Each row of a before or after table is a point. One or more steps were done to the points. Then noise was added and the rows were shuffled. The steps act on how far a point lies along the listed directions, d1 being the first. What was done? A step turns or swaps two directions, mirrors them in a line or flattens them onto one, adds a multiple of one to another, or multiplies one. Angles are multiples of 10 degrees, from the lower direction toward the higher: turns from -170 to 170, lines from 10 to 170 but not 90. Use the fewest steps. Two steps may share a direction if one is a turn and the other turns, adds or multiplies; they go together, in the order done. Otherwise the lowest direction goes first.

Directions:
(1): [0.036,-0.048,-0.003]
(2): [0.048,0.035,0.005]
Before, 14 rows:
[[0.025,0.078,0.027],
[0.044,0.020,0.022],
[0.054,-0.037,-0.014],
[-0.004,0.005,0.008],
[-0.033,0.035,0.000],
[0.036,-0.002,-0.015],
[0.007,-0.100,0.005],
[0.051,0.000,-0.006],
[0.013,-0.066,-0.027],
[0.026,0.051,0.010],
[0.039,-0.075,-0.007],
[-0.007,0.025,-0.013],
[0.008,-0.017,-0.006],
[0.016,-0.029,0.004]]
After (14 x 3):
[[0.036,-0.037,0.018],
[0.009,-0.052,-0.008],
[0.063,0.021,-0.011],
[-0.039,-0.024,0.004],
[0.036,-0.004,-0.013],
[0.014,0.006,0.005],
[-0.015,-0.020,-0.012],
[0.061,0.061,0.010],
[-0.006,-0.007,0.005],
[0.030,0.023,0.008],
[0.052,-0.017,-0.013],
[0.003,-0.090,0.008],
[0.037,0.088,0.020],
[0.034,0.064,-0.017]]
Steps: swap d1 and d2

Directions:
(1): [-0.021,0.027,0.074,0.025,-0.003,0.018,0.040,0.016]
(2): [0.008,0.033,0.006,-0.051,-0.062,-0.022,0.021,-0.030]
(3): [0.003,0.029,0.033,-0.026,0.000,0.024,-0.078,0.011]
(4): [-0.019,0.047,-0.016,0.000,0.047,0.022,0.008,-0.063]
Before:
[[-0.014,-0.001,-0.043,0.006,-0.012,-0.024,0.012,0.018],
[0.001,-0.050,0.009,0.017,-0.009,0.003,0.050,0.044],
[0.027,0.010,0.033,-0.051,-0.023,-0.006,-0.046,-0.006],
[0.002,0.002,-0.034,-0.030,-0.028,-0.022,0.008,-0.016],
[-0.002,0.001,-0.040,0.002,0.021,0.004,0.015,-0.034],
[-0.010,0.042,0.005,-0.015,-0.017,0.016,0.000,-0.009],
[0.000,0.039,0.039,-0.069,-0.055,-0.013,-0.055,-0.008],
[-0.003,0.039,0.051,-0.051,-0.071,-0.003,0.015,-0.024],
[0.008,0.002,-0.015,-0.017,0.016,-0.009,-0.064,0.003],
[0.000,-0.042,-0.060,-0.006,0.059,-0.003,-0.070,0.038],
[0.012,-0.015,-0.016,-0.001,0.031,0.012,-0.053,-0.005],
[0.006,0.010,-0.058,-0.012,0.072,-0.004,-0.036,-0.032]]
After, 12 rows:
[[-0.027,0.104,0.003,-0.063,0.017,0.013,-0.023,-0.109],
[-0.011,0.021,0.041,0.008,0.013,0.004,-0.018,0.016],
[-0.030,0.031,-0.015,0.016,0.005,-0.007,0.025,0.000],
[0.007,-0.043,-0.054,-0.006,0.016,0.003,0.009,-0.002],
[0.009,0.055,0.019,-0.043,0.027,0.017,-0.020,-0.071],
[-0.013,0.083,-0.036,-0.069,-0.002,0.015,-0.002,-0.130],
[-0.003,-0.011,0.032,0.019,-0.014,0.006,0.032,0.024],
[-0.002,-0.014,0.085,0.030,0.001,-0.006,0.018,0.084],
[0.005,-0.023,0.050,0.025,0.003,0.014,-0.016,0.040],
[-0.030,0.064,0.004,-0.013,0.011,0.009,0.041,-0.060],
[-0.006,0.035,-0.010,-0.018,-0.017,0.007,-0.001,-0.011],
[-0.023,-0.031,0.061,0.034,0.029,0.010,-0.006,0.096]]
Steps: turn d1 and d4 by -150 degrees; add 1.5 times d2 to d4; multiply d3 by 0.7

Directions:
(1): [0.031,-0.016,-0.006,0.032,-0.005,-0.020,0.060,0.007,-0.064,0.027,-0.045,-0.017,0.023,-0.049]
(2): [-0.034,0.013,-0.011,0.026,-0.048,0.050,-0.046,0.003,0.023,-0.012,-0.038,-0.039,0.022,-0.058]
(3): [-0.028,-0.021,0.015,0.004,-0.078,-0.030,0.011,-0.005,-0.020,0.006,0.027,-0.023,-0.079,-0.001]
Before, 11 rows:
[[0.032,-0.018,0.041,-0.020,0.012,-0.067,0.056,0.002,-0.046,0.020,0.029,0.016,-0.073,0.058],
[0.049,0.009,0.009,-0.001,0.073,-0.006,0.021,0.003,-0.010,-0.002,-0.012,0.043,0.044,0.039],
[0.040,0.014,-0.023,-0.018,0.129,0.038,0.000,0.016,0.021,-0.004,-0.042,0.029,0.117,0.006],
[-0.017,0.016,0.010,-0.014,0.046,0.027,-0.037,0.012,0.031,-0.006,0.011,0.031,0.021,0.031],
[0.015,0.049,0.021,-0.028,0.079,-0.004,-0.018,0.001,0.036,-0.002,0.024,0.014,0.017,0.060],
[-0.001,0.005,-0.002,-0.022,0.051,0.006,0.017,0.012,0.011,0.020,0.010,0.012,-0.002,0.037],
[0.008,-0.005,0.013,0.007,0.019,0.002,0.006,0.005,0.007,-0.013,0.014,0.005,0.004,-0.004],
[0.033,-0.014,-0.004,0.043,-0.025,0.005,0.079,0.009,-0.065,0.057,-0.079,-0.052,0.041,-0.111],
[0.018,-0.003,-0.011,0.036,-0.034,0.005,0.042,0.004,-0.041,0.018,-0.029,-0.005,0.021,-0.071],
[0.012,0.004,0.015,0.015,-0.003,0.012,0.032,-0.016,-0.032,0.027,-0.034,-0.022,-0.015,-0.028],
[0.036,0.017,0.012,-0.041,0.071,0.016,-0.025,0.012,0.026,-0.019,0.022,0.026,0.040,0.036]]
After, 11 rows:
[[-0.022,-0.005,-0.004,0.015,-0.020,0.011,0.020,0.016,-0.012,0.024,-0.023,-0.036,-0.013,-0.030],
[-0.014,0.023,0.017,-0.016,0.019,0.042,-0.028,-0.020,0.035,-0.001,0.003,-0.008,-0.017,0.017],
[-0.055,0.029,0.015,-0.057,-0.008,0.056,-0.087,-0.012,0.119,-0.022,0.058,0.004,-0.033,0.047],
[0.001,-0.007,0.012,0.019,-0.008,0.002,0.002,0.001,-0.001,-0.010,0.007,-0.006,-0.005,-0.015],
[-0.019,0.024,-0.003,-0.022,-0.009,0.036,-0.045,-0.009,0.063,-0.026,0.043,0.033,-0.006,0.023],
[0.014,-0.025,0.021,0.009,-0.063,-0.023,0.029,0.013,-0.056,0.012,-0.004,-0.040,-0.038,-0.040],
[0.000,0.027,0.004,0.032,-0.005,0.061,-0.037,0.013,0.007,-0.002,-0.085,-0.038,0.063,-0.065],
[-0.025,-0.004,0.019,0.037,-0.089,0.006,-0.011,0.000,-0.022,-0.003,-0.019,-0.030,-0.035,-0.024],
[-0.056,-0.041,0.020,-0.005,-0.115,-0.029,0.017,0.003,-0.025,0.008,0.034,-0.051,-0.117,-0.011],
[-0.004,0.014,0.029,0.032,-0.041,-0.034,0.041,0.007,-0.053,0.029,-0.024,-0.060,-0.031,-0.034],
[-0.003,-0.024,0.018,0.015,-0.023,-0.025,0.037,0.013,-0.053,0.024,-0.005,-0.003,-0.026,-0.007]]
Steps: turn d1 and d2 by 150 degrees; multiply d3 by -1

Directions:
(1): [0.002,-0.030,-0.017,-0.013,-0.012,-0.026,0.031,0.014,0.013,-0.087,0.009,-0.075,-0.030,0.051,0.018,-0.041,-0.025,0.027,-0.013,0.056,0.010,-0.012,0.024,0.015,0.040,0.081,-0.032,-0.009,0.004,-0.014,-0.003,-0.020]
(2): [-0.014,-0.004,0.009,0.027,-0.056,-0.009,-0.046,-0.045,0.009,-0.035,-0.004,-0.042,0.071,-0.040,-0.017,-0.022,-0.025,-0.019,0.039,-0.042,0.010,0.015,0.002,0.046,0.010,-0.005,0.028,0.034,-0.024,-0.053,0.015,-0.080]
(3): [0.036,0.032,-0.015,-0.016,0.010,-0.034,-0.020,-0.013,0.056,0.049,-0.016,0.038,-0.037,0.001,-0.067,-0.010,0.025,-0.025,-0.051,-0.014,0.051,-0.007,0.055,0.036,0.054,0.031,0.006,-0.022,-0.012,-0.064,-0.016,-0.003]
(4): [0.014,-0.029,0.014,0.022,0.056,0.056,0.010,-0.012,0.002,-0.013,-0.030,0.016,0.055,0.015,-0.062,-0.086,0.008,0.004,-0.008,0.054,0.013,0.021,0.030,-0.052,-0.001,-0.038,-0.020,0.025,-0.034,0.010,-0.049,-0.018]
Before (12 x 32):
[[0.003,-0.019,-0.007,0.008,0.010,-0.022,-0.012,-0.021,0.009,-0.001,0.005,-0.006,0.038,0.017,-0.036,-0.024,-0.005,-0.019,-0.006,0.012,0.015,0.019,0.011,0.007,0.050,0.005,0.008,0.010,-0.015,-0.041,-0.005,-0.029],
[0.016,-0.059,0.025,0.028,0.082,0.069,0.013,-0.019,-0.002,-0.012,-0.027,0.036,0.065,0.020,-0.046,-0.081,-0.002,0.006,-0.010,0.067,0.010,0.035,0.022,-0.066,-0.019,-0.057,-0.020,0.035,-0.038,0.030,-0.064,0.002],
[-0.035,-0.041,0.007,0.012,-0.016,0.020,0.040,0.008,-0.046,-0.025,0.021,-0.037,0.021,-0.007,0.042,0.013,-0.012,0.024,0.042,0.016,-0.042,-0.008,-0.054,-0.049,-0.057,-0.014,-0.002,0.006,0.024,0.049,0.007,0.006],
[0.006,-0.003,0.003,-0.010,-0.029,-0.008,-0.019,-0.023,0.023,0.002,0.010,0.010,0.020,-0.035,-0.016,-0.006,0.003,-0.021,0.005,-0.032,0.021,0.023,-0.009,0.023,0.016,-0.002,0.034,0.004,-0.018,-0.022,0.012,-0.033],
[0.012,0.040,0.004,-0.012,0.042,0.001,-0.017,0.021,-0.001,0.050,0.010,0.062,-0.029,-0.013,0.007,0.020,0.024,-0.003,-0.012,0.002,-0.016,-0.002,-0.008,-0.015,-0.026,-0.040,0.003,-0.013,0.026,0.051,0.016,0.051],
[-0.006,0.026,0.029,0.000,0.002,0.029,-0.021,-0.004,-0.031,0.090,-0.019,0.096,0.026,-0.046,-0.011,0.052,0.037,-0.029,0.010,-0.066,-0.019,-0.001,-0.019,-0.017,-0.047,-0.095,0.023,0.017,-0.013,0.015,0.012,0.031],
[-0.008,0.008,0.003,0.015,0.020,0.023,0.013,0.017,-0.021,0.067,-0.012,0.052,-0.004,-0.021,-0.021,0.019,0.049,-0.002,-0.014,-0.016,-0.001,0.007,0.001,-0.042,-0.036,-0.053,0.011,-0.005,0.001,0.014,-0.019,0.029],
[0.000,-0.016,-0.013,-0.016,0.002,-0.003,0.015,0.028,-0.015,0.002,0.002,-0.017,-0.006,0.013,0.041,0.016,0.010,0.031,0.003,0.025,-0.016,-0.015,-0.007,-0.027,-0.025,-0.009,-0.016,-0.012,0.016,0.037,0.018,0.026],
[-0.032,-0.028,0.006,0.042,-0.042,0.022,-0.026,-0.002,-0.006,-0.056,0.000,-0.068,0.067,-0.013,0.027,-0.009,-0.050,0.016,0.073,-0.033,-0.033,0.022,-0.039,0.017,-0.029,-0.030,0.018,0.024,-0.001,0.008,0.027,-0.055],
[-0.013,0.013,0.003,-0.002,-0.013,-0.004,-0.020,-0.008,-0.009,0.033,-0.016,0.030,0.011,-0.015,0.002,0.013,0.000,-0.024,0.010,-0.024,-0.009,0.005,-0.023,0.008,-0.021,-0.030,0.011,-0.015,-0.004,0.008,0.016,-0.006],
[0.001,0.002,-0.008,-0.013,0.027,0.018,0.004,0.019,-0.003,0.046,-0.035,0.031,-0.004,-0.003,-0.005,0.016,0.019,0.000,-0.014,-0.017,-0.010,-0.002,-0.007,-0.002,-0.012,-0.018,0.000,-0.003,0.000,-0.012,-0.005,0.029],
[0.028,-0.014,-0.017,-0.006,0.070,0.040,0.017,0.023,-0.003,0.008,-0.035,0.014,0.002,0.035,-0.018,-0.032,0.018,0.011,-0.021,0.055,0.009,0.003,0.020,-0.054,-0.010,-0.017,-0.031,0.006,-0.008,0.031,-0.028,0.025]]
After:
[[0.001,-0.011,0.002,-0.013,-0.021,-0.003,-0.002,-0.006,0.008,0.000,0.017,0.009,0.003,-0.025,0.006,0.009,0.001,-0.004,0.007,-0.018,0.009,0.023,-0.020,0.007,0.002,-0.004,0.025,-0.002,-0.004,0.004,0.011,-0.011],
[0.003,-0.009,-0.018,-0.016,-0.017,-0.016,0.004,0.021,-0.008,0.004,-0.001,-0.020,-0.003,0.004,0.038,0.020,0.008,0.020,0.008,0.013,-0.009,-0.017,-0.002,-0.006,-0.017,-0.007,-0.004,-0.011,0.014,0.018,0.020,0.010],
[-0.066,-0.024,0.053,0.027,-0.019,0.081,0.005,0.013,-0.125,0.007,0.007,0.029,0.087,-0.049,0.100,0.065,-0.008,0.011,0.093,-0.047,-0.104,0.016,-0.108,-0.072,-0.135,-0.144,0.015,0.053,0.004,0.115,0.040,0.032],
[-0.036,-0.039,0.005,0.012,-0.018,0.018,0.037,0.005,-0.044,-0.028,0.026,-0.036,0.024,-0.010,0.040,0.020,-0.020,0.022,0.043,0.014,-0.042,-0.003,-0.055,-0.043,-0.053,-0.011,0.000,0.005,0.021,0.043,0.010,0.000],
[-0.018,-0.012,0.002,-0.001,0.016,0.031,0.011,0.016,-0.026,0.017,-0.028,0.008,0.025,-0.006,0.018,0.017,0.004,0.008,0.016,-0.018,-0.035,0.008,-0.030,-0.009,-0.037,-0.029,0.000,0.018,0.003,0.005,0.001,0.018],
[0.036,-0.027,-0.006,0.013,0.085,0.071,0.006,0.002,0.004,-0.005,-0.060,0.012,0.056,0.032,-0.060,-0.084,0.014,0.004,-0.017,0.069,0.024,0.018,0.043,-0.068,-0.007,-0.035,-0.029,0.031,-0.033,0.014,-0.051,-0.010],
[0.024,-0.098,0.044,0.057,0.136,0.140,0.025,-0.033,-0.008,-0.039,-0.057,0.047,0.144,0.032,-0.108,-0.180,0.002,0.015,-0.004,0.126,0.017,0.069,0.049,-0.127,-0.026,-0.107,-0.039,0.069,-0.079,0.049,-0.120,-0.022],
[-0.035,-0.005,0.005,0.002,-0.025,0.009,-0.003,0.001,-0.044,0.006,-0.003,0.007,0.024,-0.012,0.050,0.035,-0.014,-0.007,0.036,-0.022,-0.040,0.009,-0.058,-0.006,-0.056,-0.043,0.007,-0.006,0.010,0.045,0.030,0.001],
[0.016,-0.020,-0.009,0.004,0.035,-0.018,-0.008,-0.019,0.020,0.013,-0.005,0.013,0.027,0.028,-0.062,-0.042,0.006,-0.018,-0.026,0.027,0.027,0.017,0.027,-0.006,0.059,0.003,-0.004,0.007,-0.022,-0.042,-0.022,-0.021],
[-0.021,-0.019,-0.002,0.031,-0.022,0.021,-0.014,0.018,-0.006,-0.036,-0.001,-0.050,0.034,0.007,0.029,0.004,-0.038,0.025,0.055,-0.017,-0.039,0.014,-0.038,0.001,-0.030,-0.023,0.004,0.003,0.006,0.028,0.021,-0.021],
[-0.035,-0.023,0.023,0.031,0.006,0.056,0.023,0.020,-0.068,0.015,-0.002,0.018,0.056,-0.027,0.028,0.009,0.026,0.016,0.040,-0.002,-0.041,0.018,-0.045,-0.072,-0.083,-0.087,0.009,0.022,-0.002,0.062,-0.009,0.010],
[-0.017,0.017,0.015,0.005,0.010,0.017,-0.017,0.015,-0.037,0.007,0.023,0.023,0.012,-0.028,0.052,0.026,-0.001,0.012,0.038,-0.006,-0.049,0.003,-0.047,-0.022,-0.063,-0.060,0.009,0.008,0.032,0.082,0.037,0.032]]
Steps: add 1.5 times d1 to d3; multiply d2 by 0.4; multiply d4 by 2
